Rows are points. Each copy is the shape, with its points in the same order, turned, moved and blurred by noise. Is it also mirrored, or only turned?
In the rows, zero is written as 128.

Shape, 5 rows:
[[ 97  76]
 [132  94]
 [127 178]
 [165 104]
 [126 198]]
Copy 1 (5 x 2):
[[200 141]
 [171 117]
 [ 94 152]
 [149  88]
 [ 76 160]]
Copy 1 is: mirrored
Copy 2 (5 x 2):
[[136  62]
 [159 110]
 [ 99 171]
 [177 142]
 [ 81 179]]
Copy 2 is: only turned
Copy 3:
[[ 88  77]
 [127  94]
 [133 174]
 [157  97]
 [136 189]]
Copy 3 is: only turned
Copy 4:
[[ 68 151]
 [111 158]
 [155  82]
 [142 163]
 [168  68]]
Copy 4 is: mirrored

Shape, 8 rows:
[[134  74 107]
 [135  54  89]
 [136  92 119]
 [188 157 169]
 [151 105 197]
 [103 136 105]
 [134 172 102]
 [121  57 125]]
Copy 1:
[[141  88 106]
 [154  74  89]
 [133 103 122]
 [142 148 207]
 [ 99  93 195]
 [114 153 103]
 [137 184 128]
 [122  70 109]]
Copy 1 is: only turned
Copy 2:
[[151  74  93]
 [155  68  78]
 [143  84 116]
 [166 113 207]
 [120  60 195]
 [125 134 106]
 [153 160 130]
 [125  50  93]]
Copy 2 is: only turned
Copy 3, 8 rows:
[[156 103  92]
 [166  90  63]
 [158 115 110]
 [166 142 205]
 [149  80 191]
 [ 96 137 100]
 [122 187 135]
 [150  70  94]]
Copy 3 is: only turned

Shape:
[[164 152  77 137]
 [160 148 138  92]
 [127 130 118 147]
 [ 19 114 127 152]
 [151 124  77  97]
 [149 150 132 147]
 [104 143  96  60]
 [ 72 160  90  31]
 [149 122  92 145]
 [157 111 106 141]]
Copy 1, 10 rows:
[[189 113  68 157]
 [169 129  84  95]
 [142 112 106 150]
 [134 128 220 164]
 [219  99  94 129]
 [140 129  84 139]
 [215 142 137 106]
 [242 169 174  89]
 [171  96  93 154]
 [166  89  95 139]]
Copy 1 is: mirrored
Copy 2:
[[171 169 107 108]
 [123 173 163 110]
 [138 140 121 146]
 [ 67 109  70 200]
 [134 155 110  83]
 [150 161 146 148]
 [ 76 170 104  92]
 [ 35 186  88  88]
 [159 133 111 122]
 [154 125 133 122]]
Copy 2 is: only turned

Shape:
[[ 63 123 110  72  72 158]
 [119 108 125 145 153 161]
 [136  84  86 210 132 103]
 [108 201 159 135 130 148]
 [179 147 138 149  73 184]
 [110 159  98 136 110 123]
 [113  37 171 143  97 136]
 [123 135 110  97 121 193]
 [190  99 146 147 115 124]
 [132 177 163 146  76 142]]
Copy 1:
[[104 123 101  50  51 170]
 [116 127 145 152  99 180]
 [ 78 182 124 201 103 129]
 [186  86  92 145  77 153]
 [187 173 154 137  41 148]
 [135 143  77 131  86 153]
 [ 73 128 202 119  78 112]
 [150 139 131  97  72 206]
 [150 173 174 150 110 114]
 [184 123 112 129  47 113]]
Copy 1 is: mirrored
Copy 2:
[[ 36 145 143 182  99 134]
 [119 104  96 148 150 158]
 [169  62  53 165  92 126]
 [114 159 132  78 105 178]
 [158 138 148 178 105 216]
 [117 148 100 147  90 140]
 [107  27 150 180 123 138]
 [ 96 146 129 177 153 170]
 [193  96 145 171 126 148]
 [133 138 154 124  72 189]]
Copy 2 is: mirrored

Shape:
[[137 140 140 152  79  34]
 [151  43  95 137  66 151]
 [132 180 131 147 192 121]
 [117 115 163 145  58 102]
 [109 145 112 172 113 152]
 [113 193 135 109  73 138]
 [125 102 160  28 169 143]
 [159 129 144 145  99 136]
 [113 193 125 168 105 149]]
Copy 1:
[[100 186 120 235  99  92]
 [121 133  41 144 104 187]
 [142 127 160 141 178  55]
 [106 163 135 208 108 165]
 [ 99 114 129 159 173 138]
 [ 66 112 185 169 107 129]
 [158 171 168  60  75 123]
 [136 116 125 174 114 137]
 [ 87  92 164 179 171 114]]
Copy 1 is: mirrored
Copy 2, 9 rows:
[[138  84 178 137  69  85]
 [ 96  44 178 157 194 160]
 [166 149  62 136 118 110]
 [137  98 202 123 118 136]
 [152 127 128 171 129 166]
 [176  98 135 106  84 185]
 [ 93 117  87  28 177 142]
 [168  84 146 129 153 137]
 [184 126 123 161 102 178]]
Copy 2 is: only turned
Copy 3, 9 rows:
[[151 160 150 154  71  45]
 [106  50  78 153  94 131]
 [159 185 131 113 192 101]
 [125 108 176 154  75  99]
 [100 132 140 103 141 109]
 [ 97 187 161 125  95 147]
 [157 143 138 223 180 182]
 [145 121 132 119 105 125]
 [101 173 150  80 133 116]]
Copy 3 is: mirrored

Shape:
[[ 89 105 127  82 152  39 111 188]
 [187 102 118 130 100 195 110 130]
 [143 125 139 145 121 149 134 131]
 [116 128 145 115  92 150 156 123]
 [ 73 164 101 137 128  72  95 184]
 [119 121 108 162 127  46 138 181]
 [113  79  84 111 109  62 128 177]
 [103  70 243 151 186 127  30 191]
 [176 124 124 122 139 164 144  93]
 [ 85 132  96 136 120  48  94 127]
 [ 97 114  99 161 162 150 123 146]
 [155 188 113 148 145 185 125 129]]
Copy 1 (12 x 8):
[[133  17 125  76 100 123  99 167]
 [122 151 101 196 110 144 114  70]
 [ 99 141 132 150 112 124 107 116]
 [115 148 150 111  97 120 120  95]
 [ 79  60  92  69 133  78  99 154]
 [ 89  45 145 129 113  68 102 160]
 [126  22 133 121 104  99 136 118]
 [ 38  75  88 129  50 236  45 183]
 [134 160 146 173 145 139 109 108]
 [ 86  41 137  85 157 100  93 120]
 [ 73 114 113 133 142 133 151 149]
 [105 186  92 151 156 104 104 133]]
Copy 1 is: only turned
Copy 2 (12 x 8):
[[ 64 124 156  84 115  61  38 140]
 [163 175  95 128 101 175 136 103]
 [131 156 135 129 123 124 145 132]
 [ 96 142 123 108 122 137 167 132]
 [ 48 138 134 163 138  85  62 166]
 [ 81 163 184 148  84  68  80 163]
 [ 65 142 171 114  65 102  64 113]
 [200  98 170  88 197 143  24 195]
 [155 168 108 122 117 110 161  94]
 [ 70  97 147 165  96  66  85 142]
 [107 156 162 162 164 117 107 101]
 [133 198  81 170 162 116 148 130]]
Copy 2 is: mirrored
Copy 3:
[[ 63  77 143 119 110  44  80  89]
 [169 118 168  88 151 149 158 185]
 [133 127 149 116 134 135 162 130]
 [120 155 155 108 106 105 178 132]
 [ 83 118 150 191 121  75  83 109]
 [107  67 139 178 136  66 136  87]
 [114  58 149 138 100  40 119 131]
 [ 36  64 221  93 145 205  88  70]
 [166 134 109  83 138 141 163 134]
 [133 104 140 172  84  74  87  82]
 [101 100 117 154 107 149 132 149]
 [132 174 110 143 165 157 142 157]]
Copy 3 is: only turned

Shape (14 x 9):
[[ 66 107 141 109 107 131 111 181 143]
 [ 88 111 113 146 140 176 167 114  91]
 [ 89 155 126 169  67 150 152 138  99]
 [117 199 158  82 196 112 144 155 180]
 [108  78 133 106 155 145  98 136 113]
 [136  80 146 114 117 147 154 154 190]
 [162  86 103 125  88 164  67 110 187]
 [143 117 115 145 137 109 148 147 130]
 [153 132 162 120 148 142 150 205 124]
 [139 205 135 120 158 115 122 132 111]
 [133 139 125 159 180  95  69 130 138]
 [108 101 143  94 141 165 137 140 128]
 [177 105 189  98 126  90 106 163  83]
 [105 177 162 147 171 128  79  99 132]]
Copy 1 (14 x 9):
[[ 88 106 138 108 123 163  95 189 159]
 [137  98 131 140 116 215 127 102 107]
 [159 140 158 102 140 177  71 109 116]
 [  7 186 108  99 115 152 156 123 124]
 [105  87 115 151  84 153 140 169 124]
 [101 126 173 127  85 165 153 147 194]
 [122 113 152 201  67 101 100 131 195]
 [130 140 123 123 128 144 159 128 146]
 [115 188 128 113  94 180 159 178 132]
 [ 82 185  89 114 119 131 127  99  90]
 [ 89 135 111 171 143  93 151 141 105]
 [ 97 109 129 126  75 183 126 144 140]
 [140 153 113  89  56 100 161 185 106]
 [ 58 143 136 154 127 118 119 114  65]]
Copy 1 is: mirrored
Copy 2:
[[122 138 138 126 110  33 126 130 139]
 [139 147  86 118 148  91 185  83 103]
 [131 187 136 133  73  89 173  97  82]
 [ 90 192 167  93 189 120 116 176 167]
 [136  90 108 114 152  74 108  90 138]
 [146  89 154 123 128  92 180 160 149]
 [138  67 114  80  55 140 145 125 164]
 [145 132 126 132 131 122 134 142 109]
 [190 155 177 115 164  88 131 138 129]
 [121 193 151  94 151 148 108 123 108]
 [126 144  98 132 136 151  73 131 156]
 [136 118 137 100 152  72 149 107 135]
 [152 100 201 145 149 119  72 101  94]
 [ 97 182 128 120 138 143 102  79 174]]
Copy 2 is: mirrored
